Each point is reached from the start by the listed moves, each made 0, 1 or 2 times, or once backwards (-1), plus a little noise. Say if it took an odd or an even number of moves. Then give how often each move was made.

Moves:
(1): [15 -4 -4]
(2): [-11  11 -31]
Start: [ 2  4 12]
Points:
[-19  26 -51] -> even (0, 2)
[ 42 -14  34] -> odd (2, -1)
[ 10  19 -60] -> even (2, 2)

Moves:
(1): [-12  -5  -2  -9  10 -18  -4  -2   5   2  -2]
(2): [-3  3 -2  3  3  1  1  2  4  3  0]
(3): [-6  6  3  1  7 -1 -1  5  0 -7 -5]
(4): [11  1  1  9  2 -6  2  7  7  2  0]
(5): [-3  7  0 -7 -1  7  1  1 -1  3  6]
(6): [-1 -7  4 -1  3  6  0 -6 -4 -1 -4]
(7): [-6  3  1 -6  1  4  5  8  4 -1 -1]
(8): [ -1  -8  -2   2   5  -3 -11  -4   5  -1   0]
(9): [  4   6   7   0   5   4   2  -6   8  -9 -17]
Start: [  0  -1   3   0 -10   5  -4  -1  -1   0   5]
Points:
[-59  -1  14 -30  44  -1 -15 -10  17 -18 -27] -> odd (2, 2, 2, -1, 1, 2, 1, 1, 1)
[ 21  19  11  11  -7  18  -8   8  14 -15  -5] -> even (-1, -1, 1, 1, 1, -1, 0, 1, 1)
[-60  21  -1 -46   6 -21   3  28  -4  -3  17] -> even (2, -1, 2, -1, 1, -1, 2, -1, -1)

Moves:
(1): [ 7 -2  5 -5  1 -2 -3  2  2 -6  3 -4 -4  3 -6  4  5  1 -6  5]
(2): [ 5  0  1 -5  1 -5 -1 -2 -3 -2 -4  2  3  4  1  0 -6 -6 -1  1]
(3): [ 2  1  1  5 -3 -2 -3 -9 10 -4 -1  5  0  1 -5 -5 -3  0  4  0]
(4): [  5  -5   6  -8  -3  -5  -1   7   9 -10   2   2   6 -14   2   3   3  -7
  -8   2]
(5): [ -2   2   0  -5  -3   2  -1   0   1  -2 -13   8 -10 -11   4  11  -4  -1
 -12  -4]
(6): [  3  -2   6  -6  -3   8   0   8   2   0  -5  10  -6 -10  -4   7  -3   5
   1 -11]
(7): [ 5 -4 -1  3  7 -2 -6 -1  2  1  1 -2 -2  2  6  5 -9  4 -1 -2]
(8): [ 3  1 -5  2  1 -6 -2 -8 -5 -6  4 -2  7  2  1  5 -1  7  3  1]
(9): [ 2 -3  2  5  5  3 -1 -5 -4  1 -6 -1  0 -8 -1 -3 -2 -4  1 -1]
(10): [ 11  -3 -13  -6   4  -2  -4   6   1  -8   5  -6   7   6  -9   1   6   4
 -10  12]
(11): [-2 -2  0  0  7 -8  3 -6  0  0 -3  0  4  6  3 -6  3  4  4 -2]
(12): [ 3 -9  0 -9 -4  3  0  0  1 -3  2  0 -9 -3  2 -6  4 -4 -1  2]
(13): [ -3   8   0   2   0   5   8   8   0  -6   0  -3 -14   0   6 -14   4  -4
   8  -2]
(14): [ -7   2  -6  -9   2  -3  -9   7   0  -9   4  -8   3   9   2 -14  10   1
   1  13]
(15): [ 2  0  1  2  3 -2  3 -5 -1  7 -4  5  2 -2  3  6 -5  5  8  9]
(16): [ 5  7 -2 -6  5  2 -5 -3  1  3  7  2  1  4  1  1  4 -2 -1 -1]
(17): [ -2  -1   0  13   1  -2  -1   2  -8   0   3   9  -2   3   3 -10   4  -1
  -1   1]
(18): [-3  1 -3  0  4 -6  2  0 -2  0  3  0 -2 -5 -2 -7 -3  2 -1  0]
Start: [  4   2  -2  -5   8  11   0  -1   3  14   1 -11 -18   2   6   8   7   1
   1  -2]
Points:
[ 12 -25  26 -20  23 -25   1 -54  24  23 -60  23 -36 -30  12  25 -47   4
   0   0] -> odd (1, 2, 2, 0, 2, 0, 1, -1, 1, -1, 2, 1, -1, 0, 2, -1, -1, 2)
[ 36 -16 -13 -38   6  16 -22 -14  32  14  38 -42 -18  53 -26   9  39   7
 -10  35] -> even (2, -1, 1, -1, -1, -1, 0, -1, -1, 1, 0, 2, -1, 0, 0, 1, -1, -1)
[  7   8  42  25  11  12  31 -22  11  12 -36  15 -57 -31  23 -10  17 -31
  16   3] -> odd (2, 0, 1, 1, 1, -1, -1, -1, 2, -1, 1, 0, 2, -1, 2, 0, 1, -1)
[ 11 -29  23  -4   1  47  34   8  -7  24 -21   1 -46 -40   6  -2  19   0
  33 -26] -> even (0, -1, -1, 0, -1, 2, -1, 0, 2, 0, 1, 2, 1, -1, 1, -1, 0, -1)
[ 12   9 -30 -35  40  11 -19  13 -15 -12  -6  -9 -17  -1  28   6  14  31
   9   8] -> even (-1, 0, -1, 0, 1, 2, 1, 2, 1, 1, 1, 0, 1, 2, 1, 1, 0, 0)
